Every row gives one point. Each copy is the shape, with its points in the same order, stretched, turned, moved and blurred by noise. Say if it was mirrored as well.

Shape, 8 rows:
[[-10  -6]
 [-27  13]
 [-27 -33]
 [ 12  11]
 [-52 -19]
 [ -5   9]
 [ 52  -8]
 [ -4  18]]
Copy 1:
[[-16   8]
 [  1  28]
 [-41  23]
 [  2 -10]
 [-31  45]
 [  0   4]
 [-12 -45]
 [  8   7]]
Copy 1 is: only turned
Copy 2:
[[  5 -13]
 [-17 -18]
 [  4 -44]
 [ 16  16]
 [-21 -54]
 [  3   1]
 [ 60  39]
 [  1   7]]
Copy 2 is: only turned
Copy 3:
[[ 11 -27]
 [ -6 -51]
 [ 55 -44]
 [-14   1]
 [ 43 -78]
 [ -8 -25]
 [ -3  54]
 [-15 -22]]
Copy 3 is: only turned
Copy 4:
[[ 10  13]
 [  0  25]
 [ 32   6]
 [-18   7]
 [ 43  36]
 [ -9  14]
 [-35 -20]
 [-20  25]]
Copy 4 is: mirrored

Shape:
[[-30  20  22  -1]
 [ 34  31  13 -14]
 [  8 -16 -13   5]
 [ 27  30  24   6]
 [-44  20 -13  51]
 [-27  11 -19  23]
 [-35  -1   0  54]]
Copy 1, 7 rows:
[[-29   0  -4 -28]
 [-19  27  22  14]
 [  5 -16  -3  12]
 [-20  14  33   3]
 [-41 -47   0  -7]
 [-27 -29  -7   2]
 [-26 -50  10 -14]]
Copy 1 is: only turned
Copy 2, 7 rows:
[[  3  26 -21 -22]
 [ 20  26  21  18]
 [-18   8 -16  26]
 [  4  30  22   6]
 [-30  66 -56 -10]
 [-14  46 -46   3]
 [-48  43 -40 -11]]
Copy 2 is: only turned
Copy 3 (7 x 4):
[[ 20  -5 -41 -10]
 [ -3  54 -12   8]
 [-12  -3  38  14]
 [ 25  43 -22  14]
 [ 12 -40 -40  47]
 [-13 -19 -16  37]
 [ 30 -43 -13  37]]
Copy 3 is: mirrored
Copy 4 (7 x 4):
[[-19 -55  -2   6]
 [-20   4  34  22]
 [ -2  15  19 -21]
 [-29  -2  10  26]
 [-57 -30 -35 -37]
 [-47 -13  -8 -33]
 [-36 -32 -44 -34]]
Copy 4 is: only turned

Shape (11 x 8):
[[  2  15 -15   3 -18   8  17   9]
 [  3 -95   2   1 -19 -26  -1 -21]
 [ 19  16   7   6 -19 -24   4  13]
 [ 22   7  17   9 -17 -12   4   6]
 [-23  -5  19  20  13  16  -2 -35]
 [-48 -81  42   4   5  21  12  15]
 [-36  11 -10  -4 -20  29  11 -24]
 [ 23 -26   6  13  -2  29  -7  -3]
 [ -5 -15  38 -28  34  -3  22 -55]
 [-63  18  -2 -17  67   7  19   2]
 [ 16   0  23 -12  11  33 -58   5]]
Copy 1 (11 x 8):
[[ -1   8 -16  -3 -22   8   4 -32]
 [-29 -64  32  -8 -15 -55  11  44]
 [ 34   7  -2   4 -23 -13 -14 -19]
 [ 32   5   4  -7 -22 -12   0 -11]
 [  8 -36  44  27 -11  22  34   7]
 [-33 -25  73  34 -21 -41  68  37]
 [-23  -7  20   4 -17  26  28 -37]
 [  7 -23   7 -25   8  -8  43  14]
 [  9 -32  60 -20 -43  47  21  48]
 [-39   0  34  66 -18  70   5  12]
 [ 27  20  42  -6  59  17  22  10]]
Copy 1 is: mirrored
Copy 2:
[[ 39   7 -12  10   1  -2  14   7]
 [-35 -27 -86   5 -30 -12  45 -22]
 [ 39  21 -26  29  -6  -8   3   1]
 [ 28   9 -30  18  -8  -8   7 -17]
 [-21   6 -33 -14   5  29   1 -14]
 [-53 -10 -37 -13 -18  38  79 -28]
 [  1  -9 -11 -31 -13  15   6  12]
 [  9 -28 -39  -3 -10  15  16 -20]
 [-35  -4 -39 -53   5 -10  -4 -67]
 [-32   7  25 -19  56  13  19  -1]
 [  8 -32   4  26 -20   7 -22 -25]]
Copy 2 is: only turned
Copy 3:
[[ -9  25 -25  -2  12  -2  18 -17]
 [-26  -6 -12  24 -35 -30   6  78]
 [-13   1  -7  15  35 -28   8  -8]
 [-15  -3  -8  20  24 -25  24  -1]
 [  9 -40 -30   6 -21   5  37 -11]
 [-55 -35 -20   0 -20  34  40  51]
 [-14   1 -32 -15 -35   9  24 -30]
 [ -2   7 -12  31  -6   3  51  14]
 [ 22 -42   4 -44 -19   3  39  15]
 [ 25 -27 -25 -58   3  54  -8 -10]
 [-13 -14  32  43   8  28  31  -4]]
Copy 3 is: only turned
Copy 4 (11 x 8):
[[ 25 -17   7  11   8  12   1  15]
 [-84 -71  -5   6  23 -43  26  47]
 [ 12 -18   6  28  34   4  -1  -5]
 [  6 -22  20  20  25   5  -4  -9]
 [-36 -11   3   6 -21   0 -38  27]
 [-45 -17  61 -34   2 -50   0  54]
 [  9 -19 -13   3 -36  -8 -17  19]
 [-17 -38  27 -11   6  12   4  14]
 [-57  21  14  37 -35   5   8  16]
 [ -9  82   3  -5  -7  10 -21  56]
 [-15  -6  18 -38  12  21  -9 -45]]
Copy 4 is: only turned

Shape, 14 rows:
[[ 13 -24  41  26   6 -10   5 -14 -32   7 -41]
 [ 20   7 -12 -15 -17  -4   6 -36   6  -2  41]
 [ 10 -13  28  42  11 -17 -10 -47  17  -8  24]
 [ -9  -2  36  74 -12  -3  32 -36  18  12 -15]
 [  0 -22 -33   6 -19  25 -58 -23 -11  41 -27]
 [  3   9  -3  12  30 -24 -29  45 -11  11   3]
 [ -1 -43 -32   6  35 -49  35  20 -43  -1  20]
 [  0 -21 -39 -21  10 -38  -9 -25 -16 -30  -9]
 [ -5   4  -7 -13  26 -10 -30 -11 -12  43 -15]
 [  0 -10 -48  18  22  51   7 -38  -5 -17  12]
 [ -6 -46 -16  -2   6   5 -12 -28  20 -18  14]
 [ 25 -25   0 -17   8  10  -8 -11  13  48 -44]
 [ 14 -15 -11  25   7 -53  50   0 -29  -4  17]
 [ 31 -14 -25  44  29  -4 -19  -5  26  17  16]]
Copy 1, 14 rows:
[[-26 -20   1  17 -26 -29  10  -6  35 -49   8]
 [ 15  -6 -24 -19  13 -24  10 -31 -25 -11 -18]
 [-13   4 -40 -36 -26 -32  -5 -40   3 -30   8]
 [-37  10 -46   0 -72 -26  20 -26   1 -39 -19]
 [ -1 -30   0   6  -1 -26 -59  -9  14  28 -41]
 [  8  20  46  -8   3   3  -1  30  12   5  21]
 [-37  40  24  20  32 -40  25   9  -3  -7  29]
 [-21   9   4  -5  49 -22 -15  11  -2 -30 -21]
 [ -8 -27  20 -25  13 -18  -1  16  29  25   4]
 [-49 -27 -35  -7 -10 -17 -29 -49 -64  -1 -17]
 [-24  -3 -51  -6  10 -16 -28 -26  -7 -10   3]
 [ -1 -47 -23   7 -15 -32 -19  28  17  13  -4]
 [-21  41  10  13   4 -42  37  -1 -15 -32   1]
 [ -3  10 -23 -16 -34 -42 -38  -5 -37  13   6]]
Copy 1 is: mirrored
Copy 2, 14 rows:
[[-31   3 -44 -14 -10 -16 -20 -45 -19 -38  19]
 [  0  37  10 -15  -7 -45  -1  23  12  28  13]
 [-25  21   7  23 -43 -57 -16 -27 -10  10 -16]
 [-53  23 -41  24 -15 -41 -11 -58 -17  29   2]
 [ 46  20 -34 -25 -28  40 -26 -29  57 -10   6]
 [-38  24 -33 -11 -23  18  16  31   8 -34 -21]
 [-39  32 -62 -41  20 -52   3  53 -16 -13 -49]
 [ 16  16   4 -19  11 -41 -17  23  20 -34 -36]
 [ -6  17  -9   2 -16  35 -24  12  -1 -11 -22]
 [ 44  26 -42  -4   6 -25  43 -10  11  27 -23]
 [ 16 -13   3 -29 -16 -37  -2  -5  22   4 -31]
 [ 13 -29 -38 -10  -4  22 -26   2  12 -12  20]
 [-45  41 -54 -15  26 -79  -9  27 -18  -2 -20]
 [  1  17 -53  20 -46 -25   9  18  25  11 -18]]
Copy 2 is: mirrored
Copy 3 (14 x 11):
[[ 26 -36 -14   9   5  13  17  -7  70  24  10]
 [ 13  30  23  10 -23  26  15   0 -67  -9   5]
 [ 66  -7  19  38   4   0 -11  21  -9 -22  48]
 [ 75  39 -24  40   7  11  -1  31  62   0  27]
 [-17  24 -27  44  -9 -54   9 -70  11  -1  19]
 [-35 -35  15  19  60  28 -23   1  17 -42  -1]
 [  5 -48  35   8  59  85  -4 -40 -16  23  12]
 [ -4 -11  67  -3 -17  30 -29 -50 -14   8  29]
 [-29   0   5   4  45 -22   2 -13  12  18  29]
 [ 50   2  16  14  10 -38  29 -51 -36 -22 -19]
 [ 51   1   0  -2  -1   5 -32 -48 -49  -7  39]
 [  8   4 -42  -5  25 -17 -25 -37  16  49 -17]
 [ 20  -8  38  20  35  90  -2   1   9  20   3]
 [ 42  -5   5  70  50 -12 -39 -16 -25 -26 -14]]
Copy 3 is: mirrored
